Each row is a point. To make a cloud, some directions were put in groups of two or more. Within a group, all points are equally far from the middle, so they leave a hole (a ring in 2 directions, a hollow ball in 3). The other directions are filled evenly. Then the cloud was stretched, turned, moved and blurred a little. Count the holes, and give their numbers of directions, smallest first.

Cloud, 20 rows:
[[0.20,-0.15,0.08],
[-0.23,0.57,-0.07],
[0.04,0.40,-0.31],
[0.14,-0.09,0.28],
[-0.37,0.50,0.09],
[-0.33,0.09,0.40],
[-0.38,0.08,0.27],
[0.23,-0.24,-0.43],
[0.15,0.40,-0.24],
[-0.24,0.70,0.15],
[-0.12,0.69,0.05],
[0.00,-0.32,0.03],
[0.15,0.00,-0.57],
[0.21,0.00,0.35],
[-0.40,-0.40,-0.15],
[-0.42,0.14,-0.49],
[-0.48,0.00,-0.01],
[-0.33,0.32,-0.34],
[0.25,-0.10,-0.02],
[-0.34,-0.23,0.08]]
Holes: 1 (2)

Cloud, 28 rows:
[[0.59,0.14,-0.16,0.06],
[0.31,-0.06,0.03,-0.50],
[0.38,-0.27,-0.28,0.01],
[0.48,0.22,0.08,0.31],
[-0.36,0.26,-0.31,-0.19],
[-0.26,0.46,0.16,0.03],
[0.38,0.51,-0.31,0.10],
[0.18,0.47,0.26,-0.16],
[-0.21,0.45,0.21,-0.10],
[0.05,-0.46,-0.27,0.10],
[0.44,0.30,0.00,-0.37],
[0.20,0.43,0.28,-0.14],
[0.12,0.63,-0.32,-0.06],
[0.13,0.56,-0.35,-0.23],
[-0.42,-0.06,0.11,0.28],
[-0.38,0.30,-0.28,0.09],
[0.50,0.09,-0.08,-0.34],
[0.03,0.51,-0.43,-0.02],
[-0.47,0.08,-0.13,-0.22],
[0.37,0.48,-0.35,-0.10],
[-0.20,0.53,-0.02,0.25],
[0.13,0.49,0.23,0.21],
[0.24,0.29,0.34,0.12],
[0.50,0.35,0.12,-0.05],
[0.00,-0.09,-0.48,0.23],
[0.49,0.47,-0.02,-0.01],
[-0.11,0.51,-0.36,0.14],
[0.00,-0.34,0.29,-0.21]]
Holes: 1 (4)

Cloud (56 x 6):
[[0.43,0.09,-0.17,-0.19,0.33,0.53],
[0.21,0.11,0.43,-0.06,-0.26,-0.31],
[0.27,-0.38,-0.38,-0.36,-0.25,0.02],
[-0.12,0.47,-0.17,0.32,0.09,0.40],
[0.19,-0.04,-0.22,0.00,0.47,0.60],
[-0.01,-0.05,-0.51,0.23,0.46,0.44],
[0.49,0.17,-0.47,-0.28,0.14,0.22],
[0.05,-0.19,0.10,-0.23,-0.19,-0.53],
[0.10,0.05,0.02,0.74,-0.10,0.01],
[-0.14,-0.52,-0.53,0.08,-0.27,-0.09],
[-0.35,-0.08,-0.12,0.34,-0.04,-0.45],
[0.47,0.35,0.13,0.18,-0.10,-0.36],
[-0.23,-0.04,-0.17,0.18,-0.56,-0.40],
[0.36,-0.43,-0.26,-0.12,-0.18,-0.23],
[0.17,0.49,0.29,0.09,0.22,0.20],
[-0.13,0.31,-0.43,0.33,-0.33,0.38],
[-0.51,-0.11,-0.32,0.06,-0.41,0.18],
[-0.26,0.03,0.29,0.41,0.00,-0.09],
[0.05,0.52,-0.10,-0.26,0.04,-0.33],
[-0.06,0.32,-0.23,-0.22,0.10,-0.50],
[0.42,-0.27,0.19,0.18,-0.16,0.50],
[0.35,0.08,-0.10,-0.03,0.03,0.73],
[0.08,0.22,-0.66,0.35,-0.12,0.39],
[-0.45,0.32,-0.31,0.14,0.07,0.09],
[0.15,0.00,-0.41,0.44,-0.50,0.09],
[0.43,-0.49,0.21,-0.02,0.11,0.13],
[0.17,-0.22,-0.24,0.07,0.05,0.76],
[0.61,0.27,0.10,0.07,0.40,0.11],
[-0.28,0.37,-0.56,-0.20,-0.12,-0.22],
[0.59,-0.32,0.15,0.00,-0.09,0.19],
[0.14,0.04,-0.56,0.35,-0.43,0.21],
[0.15,-0.34,0.08,0.23,0.53,0.16],
[-0.16,0.01,0.01,0.36,-0.49,0.37],
[-0.05,0.37,-0.57,0.29,-0.35,0.24],
[0.30,0.01,-0.25,-0.43,0.43,0.11],
[0.16,0.06,0.41,-0.11,-0.29,-0.30],
[0.57,0.02,-0.06,0.22,-0.25,-0.24],
[0.01,0.24,-0.04,-0.18,0.06,-0.59],
[-0.09,-0.23,-0.44,-0.46,-0.38,-0.13],
[0.32,-0.39,-0.25,-0.42,-0.19,0.14],
[0.42,0.43,0.21,0.10,-0.02,-0.32],
[0.00,0.27,0.08,-0.41,-0.30,0.29],
[-0.44,-0.30,-0.11,0.23,-0.40,-0.08],
[-0.02,0.19,0.20,-0.33,0.31,-0.08],
[-0.19,-0.05,-0.67,0.10,0.40,-0.04],
[0.01,-0.39,-0.24,-0.29,-0.36,-0.34],
[0.35,0.05,0.39,0.04,-0.42,0.11],
[-0.27,-0.33,0.01,-0.32,-0.15,0.43],
[0.47,-0.11,-0.30,0.33,0.02,-0.33],
[-0.26,-0.03,-0.59,0.08,0.36,-0.16],
[0.25,-0.21,-0.66,0.08,-0.31,0.10],
[0.00,-0.51,-0.51,0.27,-0.20,0.05],
[-0.18,-0.21,0.05,-0.45,-0.18,0.38],
[-0.11,0.36,-0.52,0.28,-0.38,0.24],
[-0.16,0.52,-0.42,0.37,0.00,0.19],
[-0.05,-0.08,0.40,-0.10,0.26,-0.14]]
Holes: 3 (2, 2, 2)

Cloud:
[[0.34,-0.16,0.06,-0.12,0.11,-0.70],
[0.50,0.62,0.26,-0.35,0.28,-0.15],
[-0.18,0.04,0.54,0.12,0.24,-0.57],
[-0.04,-0.18,-0.03,-0.15,0.49,-0.03],
[0.15,-0.29,0.45,-0.10,-0.28,-0.24],
[0.04,-0.26,-0.17,-0.51,0.28,-0.50],
[-0.57,0.09,0.21,0.23,-0.18,-0.26],
[-0.28,-0.25,-0.57,0.10,0.25,-0.53],
[-0.20,-0.26,-0.18,0.00,-0.30,0.28],
[0.26,0.10,0.00,0.28,-0.17,0.16],
[-0.21,-0.63,0.52,0.02,0.08,-0.34],
[0.49,-0.08,-0.21,-0.36,0.29,0.12],
[0.00,-0.39,-0.23,-0.22,0.20,0.04],
[-0.27,-0.15,-0.42,-0.33,-0.13,-0.45],
[0.20,0.23,-0.01,-0.37,-0.16,0.18],
[0.04,0.21,0.38,0.19,-0.45,-0.34],
[-0.04,-0.09,0.34,-0.32,0.25,0.11],
[0.02,-0.29,0.18,0.06,-0.15,0.40],
[-0.22,-0.66,-0.02,0.15,0.21,-0.35],
[0.26,-0.39,0.31,-0.14,-0.42,-0.27],
[-0.41,0.01,-0.34,-0.35,-0.04,-0.67],
[-0.13,-0.60,0.31,0.37,0.15,-0.39],
[-0.30,-0.22,-0.07,-0.27,-0.20,-0.25],
[0.03,-0.36,0.17,0.03,-0.28,0.33],
[0.06,-0.72,-0.03,0.20,0.28,-0.43],
[-0.12,-0.32,0.09,-0.19,-0.39,-0.42],
[-0.41,0.38,-0.01,-0.21,-0.19,-0.03],
[-0.24,-0.57,0.18,-0.19,0.29,-0.17],
[-0.38,0.49,0.03,-0.41,-0.15,-0.37],
[-0.04,-0.19,0.11,-0.49,0.60,-0.39],
[-0.06,0.10,0.25,0.13,-0.36,-0.19],
[0.27,-0.39,-0.03,-0.02,0.20,-0.82],
[-0.68,-0.17,0.28,0.35,-0.11,-0.34],
[0.54,-0.07,-0.10,-0.56,0.42,0.04],
[0.21,-0.23,-0.23,-0.48,-0.12,-0.62],
[-0.24,-0.32,0.00,-0.20,-0.12,-0.55],
[-0.27,0.24,-0.04,-0.22,-0.05,-0.77],
[-0.32,-0.55,0.04,-0.30,-0.04,-0.01],
[0.27,-0.31,-0.26,0.05,-0.06,0.34],
[0.35,-0.45,-0.05,0.04,0.24,0.31],
[0.19,0.13,-0.07,-0.03,-0.14,-0.44],
[0.11,-0.05,0.74,0.13,0.12,-0.07],
[-0.43,-0.07,0.27,0.28,-0.17,0.04],
[-0.28,-0.17,-0.13,-0.70,-0.02,0.12],
[0.18,-0.17,-0.33,0.10,0.10,-0.50],
[0.43,0.18,0.43,0.26,-0.02,-0.14],
[0.01,0.15,0.06,0.08,0.15,0.32],
[0.32,0.36,0.67,0.22,-0.17,0.08],
[0.09,0.14,0.01,0.19,-0.39,-0.35],
[0.23,-0.10,0.45,-0.09,-0.04,0.21],
[-0.05,-0.43,0.52,-0.22,-0.17,-0.39],
[0.50,0.53,0.14,-0.38,0.29,-0.05],
[0.28,-0.50,0.05,0.10,-0.23,-0.15]]
Holes: 0

Cloud (75 x 8):
[[0.06,-0.34,0.10,-0.03,-0.35,-0.33,0.04,0.65],
[0.26,-0.15,-0.23,-0.27,0.01,-0.30,0.02,0.71],
[-0.41,0.22,-0.41,-0.34,-0.10,0.12,-0.15,-0.27],
[-0.37,0.27,-0.09,0.22,0.48,-0.15,-0.36,-0.04],
[0.15,-0.28,-0.35,0.17,0.16,-0.70,-0.07,0.05],
[-0.43,0.34,0.37,-0.44,-0.21,-0.17,-0.36,-0.06],
[-0.25,0.00,-0.16,0.47,0.39,0.16,-0.24,0.35],
[0.24,-0.16,-0.18,0.00,-0.40,0.31,-0.23,0.31],
[0.17,0.27,-0.39,0.01,-0.13,0.25,-0.52,0.40],
[0.10,0.17,0.19,-0.49,-0.18,0.22,-0.43,-0.27],
[-0.12,-0.13,0.00,0.07,0.21,-0.51,-0.60,0.48],
[-0.26,0.39,-0.51,0.06,0.07,-0.54,0.10,0.57],
[-0.33,0.19,-0.04,0.26,0.55,-0.03,-0.28,0.07],
[-0.23,-0.23,-0.16,0.25,0.20,-0.58,-0.42,-0.11],
[0.20,-0.28,-0.09,-0.26,-0.25,-0.49,0.18,0.08],
[-0.12,0.46,-0.06,0.34,0.09,-0.59,0.11,0.71],
[0.47,0.32,-0.48,0.11,0.03,-0.24,0.05,0.72],
[0.52,0.07,0.26,0.35,-0.24,-0.54,-0.11,-0.22],
[-0.06,0.03,0.25,0.37,-0.02,-0.54,-0.37,0.71],
[0.27,-0.07,-0.47,-0.10,-0.07,0.37,0.32,0.39],
[0.29,0.09,0.17,-0.37,-0.46,-0.39,0.08,-0.04],
[0.62,0.22,0.02,0.24,0.24,-0.19,0.31,0.44],
[0.38,0.16,0.25,0.01,0.23,0.27,-0.42,-0.20],
[-0.27,0.39,-0.23,0.42,0.34,0.20,-0.10,0.26],
[-0.16,0.20,0.17,0.31,0.15,-0.79,0.10,0.16],
[-0.26,-0.11,0.32,-0.08,-0.11,0.19,0.18,0.70],
[-0.25,0.27,-0.19,-0.30,-0.41,-0.32,-0.59,0.05],
[-0.35,0.37,0.03,0.04,0.17,0.29,0.21,-0.27],
[0.08,-0.20,0.72,0.22,-0.30,-0.24,0.09,0.15],
[-0.52,0.02,-0.42,0.07,-0.19,-0.43,0.09,0.03],
[-0.40,-0.21,0.14,-0.09,0.14,-0.04,0.24,-0.34],
[-0.47,0.35,0.14,-0.31,0.17,0.37,-0.18,-0.14],
[-0.52,-0.04,0.05,-0.10,-0.43,-0.43,0.12,0.01],
[-0.54,0.14,-0.06,-0.29,0.14,-0.08,0.27,-0.11],
[0.05,-0.07,0.67,0.30,-0.04,0.04,-0.04,0.41],
[-0.44,0.18,0.48,-0.05,-0.32,0.31,-0.15,0.25],
[-0.10,0.11,0.25,0.51,0.13,-0.06,-0.19,0.69],
[0.40,-0.16,-0.28,0.35,-0.42,-0.11,-0.05,0.37],
[0.02,0.48,0.34,0.03,-0.37,-0.43,0.02,-0.28],
[0.18,0.26,-0.38,-0.09,-0.38,0.13,0.21,0.65],
[0.45,0.15,-0.06,0.05,0.37,-0.05,0.31,-0.21],
[-0.51,0.23,-0.39,-0.20,0.09,0.47,0.11,0.40],
[-0.26,-0.06,-0.27,0.02,0.44,-0.34,-0.37,0.47],
[0.37,-0.20,0.20,0.61,-0.14,-0.08,-0.23,0.05],
[-0.10,0.02,0.62,-0.18,0.08,-0.47,-0.02,0.30],
[-0.38,-0.44,0.20,0.05,-0.46,-0.20,-0.24,0.04],
[-0.13,-0.34,-0.35,0.43,-0.06,-0.48,0.18,0.15],
[-0.05,-0.41,-0.46,0.43,0.10,-0.19,0.08,-0.02],
[-0.26,0.30,0.33,0.30,-0.26,0.10,0.45,0.20],
[0.14,-0.35,0.27,-0.01,-0.32,-0.23,0.34,-0.14],
[0.12,-0.15,-0.26,0.13,0.19,-0.50,0.04,0.80],
[-0.33,-0.12,-0.31,-0.04,0.25,0.09,-0.05,0.78],
[-0.12,-0.25,0.13,0.58,0.06,-0.24,-0.35,-0.24],
[0.04,0.52,0.32,0.31,-0.26,0.19,-0.23,0.05],
[0.20,-0.06,0.53,-0.06,0.29,0.10,-0.40,0.03],
[-0.02,0.33,-0.04,-0.37,-0.23,0.53,-0.17,0.33],
[0.13,-0.29,-0.28,-0.16,-0.07,0.22,0.23,-0.32],
[0.56,0.25,0.09,0.24,-0.11,-0.55,0.19,-0.12],
[0.14,0.19,-0.70,-0.26,0.02,-0.24,0.12,0.09],
[0.14,0.48,-0.69,0.07,0.18,-0.31,0.09,0.29],
[0.52,0.51,0.01,0.22,0.00,-0.17,0.35,0.33],
[-0.26,0.46,0.10,0.27,0.17,0.20,-0.41,-0.05],
[0.06,-0.27,-0.31,-0.11,0.15,0.05,0.32,0.67],
[-0.14,-0.52,-0.04,0.31,-0.44,-0.18,-0.14,0.12],
[-0.26,0.39,-0.12,0.23,0.37,-0.42,0.07,-0.07],
[-0.12,0.39,-0.13,0.10,-0.45,-0.69,-0.42,0.40],
[-0.33,0.35,0.04,0.03,0.14,0.29,0.53,0.22],
[0.34,0.00,0.18,-0.25,0.27,-0.27,0.40,0.12],
[-0.05,-0.24,0.26,0.15,0.27,0.47,0.16,-0.16],
[0.37,0.18,0.13,0.17,0.03,-0.05,-0.49,-0.44],
[-0.33,0.19,-0.50,0.26,0.41,-0.25,0.08,0.44],
[-0.25,0.12,0.29,-0.22,0.47,-0.13,0.21,0.29],
[-0.32,0.43,0.12,-0.19,0.08,0.35,0.29,0.56],
[0.15,-0.27,-0.29,-0.29,0.00,-0.50,0.10,0.17],
[0.28,-0.17,-0.13,-0.09,-0.19,0.11,0.51,-0.08]]
Holes: 3 (2, 2, 4)
